Every row gives one point. The last column is the point's height on a tilted bowl or saddle (a function of degree 2), plus a little noise. Count its main directions that bend up, bend down and stay straight.

Points (16 x 4):
[[ 11 -36   8  16]
 [ 39  56  31  51]
 [-29   4  31  20]
 [-18  10  26  13]
 [ 10 -37   5  15]
 [ 59  -9   3  31]
 [-21 -67   4  49]
 [-45  30 -41  23]
 [ 42 -27  28  26]
 [ -8 -27   8  13]
 [-38 -58  34  65]
 [ 27  21   0  16]
 [ 15  11 -33  12]
 [-10  24 -23   9]
 [ 70  -8  47  53]
 [ 33 -18 -48  24]]
Directions: 3 up, 0 down, 0 straight

Points, 15 rows:
[[  1 -36  81  69]
 [-23  42  17  34]
 [ 52   8 -33  16]
 [-19 -62 -27 -24]
 [-61   8   6  35]
 [-32  28  47  68]
 [ -4  -1   2   5]
 [-28  65 -17  23]
 [ 29  -8 -32  17]
 [-29  45 -12  25]
 [ 30  24  -7   0]
 [-49   1  22  26]
 [ -1  -3  -4   4]
 [ 13  34  -8  -2]
 [ 18   6 -53  25]]
Directions: 2 up, 1 down, 0 straight

Points:
[[ -34  -38   -2   25    0]
 [  16  -29  -31  -35    7]
 [ -43   46   30  -11  -32]
 [ -11   51   34   16  -42]
 [ -29  -18  -15    6   12]
 [ -15   -1  -19  -17   20]
 [   5  -49  -13    1   -1]
 [  65   36   39   31  -32]
 [ -94   26    8  -15  -40]
 [  73   14   16   15  -22]
 [  -6   38   -7   41  -46]
 [ -31  -26  -38   11   16]
 [  34    3  -34   75  -61]
 [  54   30  -69   54 -100]
 [   9  -14   42  -32   -5]
 [   8   18  -17   16   -7]
 [ -73   45  -16  -10  -29]
 [ -63  -19   29   35  -37]
 [ -11    9  -10  -11   14]
 [ -18   18   42  -48    1]
 [  -1  -26   21   -3   -1]
 [ -27  -20   12  -36    7]
 [  -1    0    2   16    0]
 [ -13    8   18   37  -21]
 [ -37  -36   24   22  -13]]
Directions: 0 up, 2 down, 2 straight

Points, 24 rows:
[[-36 -87  25  15  27]
 [  7 -15   7 -46 -43]
 [-28   1   4   8 -14]
 [ 13 -34  62 -14   9]
 [ 19 -22  -1  20 -29]
 [ 27  13  58  10  -3]
 [ -4  19  32  13 -18]
 [ 24   0  -3  33 -27]
 [-41 -12 -15  61  -6]
 [ 34   9 -12  21 -16]
 [ 14 -31 -35 -41 -54]
 [ -1  23 -69  28  36]
 [ 38  25 -58 -23  -3]
 [  2  19   8 -43 -41]
 [ 12 -27  30 -63 -39]
 [ -2  20  53   6 -18]
 [ 41 -12 -42 -57 -68]
 [ 55  30 -29  22   6]
 [ 21  51 -10  22  17]
 [ 58  30  21 -11  20]
 [  5 -61 -35 -58 -74]
 [ 42   5   5  -1 -10]
 [-21  10  45 -12 -28]
 [ 45 -27  15 -14 -18]]
Directions: 2 up, 2 down, 0 straight

Points, 47 rows:
[[ 37  -2 -31 -22  14 -20  -7]
 [-64 -51   9 -36  28 -14  24]
 [ 31  10   6 -36  43  29  23]
 [-32  54 -35 -16   4 -97  59]
 [-23  28 -14 -27 -28  28  49]
 [ 36  11  15 -19  47  24  15]
 [ 24  12 -20 -37  17 -14  -1]
 [-10  57 -54 -32  40 -15  16]
 [ 13 -23  51  37 -67 -18  46]
 [ -5  30 -26 -22  -6  21  28]
 [-23  11   3  20  -2  46  44]
 [ -3 -32  23 -22  -8 -12   5]
 [ 20 -33 -28 -51  27  23  18]
 [ -2  -3  -3 -63  43  -8  11]
 [ 13 -50  12 -22  11 -26  -9]
 [-39  54 -13 -33   4  19  71]
 [-40 -26  -2   0 -33 -22  28]
 [ 24   8 -11  -8  -3  -3   5]
 [ 14  -4   3 -21 -10  32  25]
 [ 27  -2  38  -9 -22  -5  13]
 [ 16 -60  33  38 -18  30   6]
 [-62  19 -81  13  -4  -6  34]
 [ -7  10  28  -4 -17  20  30]
 [  3  32 -14  15 -28 -20  24]
 [-34  -1  44 -99  -9 -88  32]
 [-18 -15  43  24   9 -20  21]
 [ 20   7 -27  -1 -39   2  11]
 [ 12   1  64 -20 -17 -43  25]
 [-25  30  54  38   4  18  52]
 [ -8  16 -16  89  30  23  13]
 [ 15   5 -21 -64 -11  19  28]
 [-52   3 -31   1 -17   9  41]
 [ 24  46  24 -36  43 -45   3]
 [  9 -12  -6  -6  17  13   4]
 [  9  64   3  24 -40   4  39]
 [ 51 -21 -62 -69 -33 -19   8]
 [-31 -17  15   7  13  34  35]
 [ 53  92 -24 -16  72 -20  -6]
 [ 43  43 -26  37  51   0  -9]
 [ 28  30 -20  19   3  14  11]
 [ 13  12  15   5  22 -10   5]
 [ 15 -12 -33 -12  36 -18 -15]
 [ 38  32 -65 -45  63  18  19]
 [  0   5  65  16  -7 -16  29]
 [ 39 -40  10  53  -3   8   2]
 [-19 -24 -24 -18  80   5   4]
 [-32   6 -16 -63  14  67 119]]
Directions: 2 up, 0 down, 4 straight
